Every row gives one point. To make a cloud, some directions were put in groups of two or more. Within a group, all points are equally far from the middle, so they leave a hole (a ring in 2 directions, a hollow ball in 3). The other directions are filled evenly. Then the cloud was stretched, turned, moved and blurred a little. Count the holes, and give their numbers of directions, smallest first.
(in the rows, 128 means zero)

Cloud (13 x 2):
[[ 73 138]
 [ 97  93]
 [ 77 107]
 [117  64]
 [ 83  82]
 [107 147]
 [201 140]
 [165 108]
 [125 158]
 [ 88 103]
 [179 137]
 [ 94 118]
 [153 138]]
Holes: 0

Cloud (19 x 3):
[[160 105 159]
 [119  99 109]
 [170 168 111]
 [ 81 163 121]
 [126 115  43]
 [122 107  59]
 [122 113 178]
 [149  82 112]
 [156 140 196]
 [187 143 141]
 [ 81 132 137]
 [189  88 118]
 [152  98 147]
 [156 177 165]
 [155  85 122]
 [108 166  92]
 [111 140  70]
 [144 190 164]
 [179  88 124]]
Holes: 1 (2)

Cloud (22 x 3):
[[111  88 143]
 [137 119 128]
 [134  95  66]
 [116 107 132]
 [116 180 135]
 [118  73 150]
 [ 51  76  77]
 [151 165 111]
 [158  88 133]
 [160 140  55]
 [175 164  88]
 [ 57 142 122]
 [143 172 132]
 [139 177 103]
 [ 94 125 196]
 [ 80 103 102]
 [120 157 139]
 [ 40 102 115]
 [130 152  70]
 [114 136 122]
 [149 110 120]
 [102  59  93]]
Holes: 0

Cloud (26 x 4):
[[134 144 171 169]
 [ 73 103 145 167]
 [140  82 131 175]
 [115  87 194  92]
 [ 91  78  86  83]
 [134 122 141 163]
 [132 164 194 131]
 [101  86  78 106]
 [122 101 101 192]
 [128 104 168 160]
 [ 66 162 131 101]
 [105  54  95 143]
 [120 142 136 136]
 [ 99 115  51 115]
 [153  76 117 112]
 [ 99 157  73 124]
 [ 95 110  97 187]
 [166 102 110  83]
 [146 122 143  98]
 [126 137 109 124]
 [136 157 173 154]
 [121  86  48 148]
 [146  46 107 133]
 [149  93  82 194]
 [110  75 179 101]
 [128  58 131 149]]
Holes: 0

Cloud (49 x 6):
[[139 132 112  63 166 117]
 [ 91 139 167 120 177 177]
 [ 87 129 155 174 169 101]
 [110 167 162 162 107  88]
 [ 65 138 139 119 152 190]
 [102 161 173  88 112 119]
 [ 99  76  68 119 161 134]
 [149  81 150 173 162 119]
 [164 119 116  98 178 195]
 [123 155  95 157  62 130]
 [105  67  85 146 159 124]
 [152 110  68 146 168 134]
 [ 76  98 171 121 170  85]
 [ 77 150 114 165 174 126]
 [120 106  65  80 137 142]
 [108 194  99 129  93 162]
 [141 136  75 148  81 113]
 [ 87  70 134 119 115 171]
 [115 171 186 127 102 138]
 [147  84 188 119 157 172]
 [ 91 147 191 142 109 158]
 [117 140  48 150 122 145]
 [ 65 142  54  96 118 115]
 [178 144 135  86 131 157]
 [183 142  92 134 124 138]
 [137  88 154 104  84 156]
 [ 35 108 135 137 143 100]
 [ 88  85 150 122  90 174]
 [ 55 105 128 139  80  92]
 [162  86 168 152 131 186]
 [ 78 172 111  82 159 161]
 [116  94 111 155  77  91]
 [108 134 189 138 166 169]
 [124 117 134 103  61 165]
 [ 63 156  75  85 104 116]
 [123  79  98  91 189 140]
 [126 147 202 148 129 138]
 [125 126 139 161 199 123]
 [ 87 183  76 147 141 124]
 [ 64 136 152 120 113  60]
 [130 107 169 171 168 101]
 [ 87 113 172 115 140  61]
 [ 98 188  93 129 128 177]
 [123  81  90  90 183 140]
 [127  94 157 147  90 197]
 [ 98  90  95 102 143 195]
 [140 138  90  90  95 187]
 [ 91 129 174  96 128  79]
 [137 123  60 131 104  99]]
Holes: 3 (2, 2, 2)

Cloud (56 x 6):
[[184  99 118 128 182 113]
 [ 60 107 146 151 147 114]
 [ 58 128 111 161 185 106]
 [ 99  92 112  87 117 128]
 [138  73 155  93 147 167]
 [117 173 125  81 199 138]
 [ 90 137 164 156  95 159]
 [121 187 104 160 124  91]
 [135 101 121 111  80 168]
 [108  91  96  97 187 162]
 [164 147 156 127 156 195]
 [123 160 101  71 120 148]
 [177 125  91 128 184  99]
 [ 95 183 105 170 172  93]
 [142 112 149  66 148  87]
 [ 79 112 191 130 131 144]
 [ 78  87 127 160 126 132]
 [131 121 173 176 153  64]
 [105 154 143 104 221 111]
 [166 175 151 134 193 116]
 [133 103 129 117 204 183]
 [138 126  70 161 148 175]
 [132 125 172 184  85 153]
 [123 125 137  52 108 127]
 [114 136 198 113 144  80]
 [121 144 111  95  86 101]
 [ 89  98 190 145 140 151]
 [183 159 137  81 107 108]
 [122 149 154 186 107 172]
 [106 152  78 165 177  77]
 [ 96 119 105 203 176 156]
 [174 139 111 114 198 106]
 [158  75 168 115 160 157]
 [ 91 121 168  91 196 111]
 [102  93 152 196 170 142]
 [195 164 134 118 165 134]
 [129  82 158 112 186 169]
 [192 143 197 125 114 147]
 [ 94  78 113 145 117 138]
 [175  99 191 128 160 109]
 [ 91 184 147 115 191 144]
 [155 116 138  90  97 188]
 [130  73 130 100 171 167]
 [183 147  78 146 159 112]
 [156 165 104  95 102 103]
 [166  95  84 156 171 144]
 [ 97 108  80 101 173 100]
 [175 109 174  99 104 178]
 [ 73 122 151 141 210 154]
 [ 73  91 114 145 131 122]
 [144 143  80 103 190  96]
 [167 168  82 116 150 105]
 [118 196 163 117 162 120]
 [110 102 127  62 120 127]
 [130 149 152 185 178 176]
 [187 102 184 106 136 106]]
Holes: 3 (2, 2, 2)

Cloud (76 x 8):
[[181 121 118 126 217 166 133 160]
 [154  77 116  92 113 155  85  70]
 [111 157 122 111 168 132 157 155]
 [135 102 136 156 107  85 145  69]
 [162 129 107  70  94 143  76 117]
 [218  93 102 110 143 147 132 115]
 [166  70 165 115 131 113  76 101]
 [168 149 166 111 191 166 111 179]
 [ 82 153 155 111 187 100 118 156]
 [158  37 130 125 193 102 140 114]
 [117 106 184 149 151  99 169 142]
 [ 89 102 180 103 147  76 108 141]
 [ 53 119 159 153 147 129  72 139]
 [163 113 107 170 110 182 147  74]
 [162 165 109 101  66 159 115 120]
 [ 71 131 161 132 105 122 139 139]
 [120 124 193 149 119  95 146 131]
 [133  29  90 132 172 132  97 126]
 [127 101 196 157 152 137 152 130]
 [152 141 126 165 107  82 149 102]
 [130 150 156  60 141  79  78  95]
 [189  64 126 128 192  95  62 116]
 [124  29  88 126 112 119 146 122]
 [132  89  74 183 173 181  90 119]
 [122 103  98 189 126 137 121  88]
 [103  85  67 138 154 129 111 182]
 [119  69 182 103 120  82 149 146]
 [139  95 135 165 166 185 167 126]
 [103  78  93 184 162 182 128 144]
 [123 113 133  59 189 109 145 113]
 [ 93 129 126  90 197  91 141 125]
 [130 124 145  53 149 125  86 185]
 [125  49  66 145 153 120  63 134]
 [135  62 110 125 125  79  87 101]
 [184  75 147 139 154  99 157  59]
 [103  91  82  63 114 149 129 155]
 [183 134 108 102  94 169  96 116]
 [115  86 189 135 203  82 129 144]
 [109 160  96 107 101 131 133  64]
 [124 106 147 135 126 217  86 164]
 [128  84 149 141 149 176 185  90]
 [162 147 128  92 176 126 147 192]
 [142 125 156 153 137 189  66 147]
 [136 146 121  82  94 100 151  55]
 [122 101 135 152 148 148  83  57]
 [122 119 144  63  77  85  92 122]
 [ 71  87 106 102 128 105 161 107]
 [176 106  82 115 202 165  97 144]
 [109 154  81 116 194 158 116 136]
 [132  89  72 179 174 125 116 154]
 [112 125  94 174 108 115 120  97]
 [135  96 126 129 152  65 199 101]
 [ 98  42  93 112 149 104 120 145]
 [183 174 188 113 127 138 139  91]
 [ 66  84 114 108 107 116 176 107]
 [109 130 151  58  59 102 112  93]
 [112  45  80 114 117 110 139 141]
 [188 149 148 145 130 165 106 107]
 [123 110 204 151 200  98  90 134]
 [151 107 107 190 107 135 141  95]
 [173  98 128 172 162 136 173  75]
 [142  81 133 146 118 211 150 161]
 [116 147 119  77 125 113  96  61]
 [219 118 171 150 110 145 127 140]
 [203 140 143  96 101 154 103 131]
 [151 118 127 115 165 158 178  71]
 [155 162 121  87 110 131  70 154]
 [134  56 115 115 161 152 130  69]
 [186 112 182 166 110 135 138 163]
 [135 180 161 114 103 115 135 157]
 [160  95 169 138 127  61 129  82]
 [152 186 143 106  77 143 128 127]
 [139 144 207  92 200 133  93 115]
 [ 76  83 173 136 180 110 102 138]
 [175  62 147 106 147 171 146 163]
 [ 48  90 148 106 120 117 125 131]]
Holes: 3 (2, 2, 2)

Cloud (75 x 8):
[[ 41 164 122 126 152 101 125 130]
 [105 159  63 124 129 121 103 155]
 [157 135 139 184 169 160 113 155]
 [ 91 197  92 155 208 147 141 168]
 [160 159  86 102 187 137 128 122]
 [ 71 201 118 138 167 122 159 109]
 [ 81 173 112 174  84 107 111 109]
 [ 73 148 109 131 157  80 102 173]
 [147 132 114 135 121 195  64 125]
 [135  87 139 117 127 110 132 173]
 [136 105 185 104 142 141 127 150]
 [189 125 110 172 139 110  38 167]
 [113 159  89 165  86 129  77 183]
 [114 190 102 164 139  99 158 131]
 [136 137 126 145 185 176 116 199]
 [134 121 113 119 101 143  47  88]
 [146  97 175 147  87 149 114 110]
 [136  79 106 124  71 112 114 128]
 [ 97 107 171  95  92  98 137 106]
 [130 169  73 131 142 113  76 187]
 [ 86 145 156 161 125 120 122 219]
 [151 183 153  89 147 102 155 145]
 [ 84 117 165 103 163  68 127 133]
 [158 108  91 146 166  98  66 174]
 [124 155 178  90 116  74 143 141]
 [ 85 168 135 159  92  75 111 116]
 [108  93 164 175 150 111 130 104]
 [101 113 140 192 156 127  50 158]
 [147 196 137 166 159  91  87 157]
 [144 164  76 174 129  78  73 115]
 [136 161 184 122 110  97 110 110]
 [146 166 115  72 142 101 105  96]
 [110 127 155 143 129 175 118 167]
 [ 87 147  83 176 140 165  63 108]
 [100 157  81 157 224 146 117 123]
 [125 126  89  94 198 144  96 130]
 [ 96 131  81 197 107 130  64 118]
 [140 102 114 176  95 171  61  65]
 [117 158  70 163 100 170 113 151]
 [134 177 118 143 135 170 148 152]
 [ 93 178 113 188  78  87 109 137]
 [107 154 119 173 150 162  94 218]
 [136 176 130 190 156 148  66 200]
 [145 173 172 132  94  62 141 152]
 [140 175 125 159 136 110  59 116]
 [143 155  84 112 155  85 152 180]
 [113 183  95  87 191 123 144 103]
 [ 62 128 150  94 143 130 192 126]
 [109 134  71 163 179 168  77  98]
 [100 145  98 147 179 168 122 204]
 [ 92 107  86 184 178 147  90 138]
 [ 98 172  71 124 158 111 143 126]
 [148  90 105 159 163 119  71 178]
 [112  90 133 185  76 121 107 144]
 [104 156  78 114 206 176 138 129]
 [ 74 129  89 138 136 102 108  99]
 [108 132 198 154 140  67 105 182]
 [ 99 131 119 168 147 187 113 171]
 [116 107 109 122 181 168 123 172]
 [109 153 180 153 106 140  98 127]
 [ 92 148 125 150 132  85  86  83]
 [121 173 117 176 213  93  61 164]
 [133 175 137 110 234 142 104 188]
 [ 35 163 141 156 149 170 144 127]
 [ 92 129  93 177  79 152  88  55]
 [138 190 125 170 134  69 154 151]
 [135 120  83 158 178 152  58 173]
 [106 100 123 120  98  93 104 134]
 [147 159 126  91 162  75 130 104]
 [ 93 100 147 167  69 125 114  93]
 [129 172 116 169 141 136 108  66]
 [110 180 136 177  68 107 115 157]
 [117 195 123 144 103  60 118 164]
 [127 168 182  80 134  94 145 125]
 [131 187 147  80 136  97 155 140]]
Holes: 1 (6)
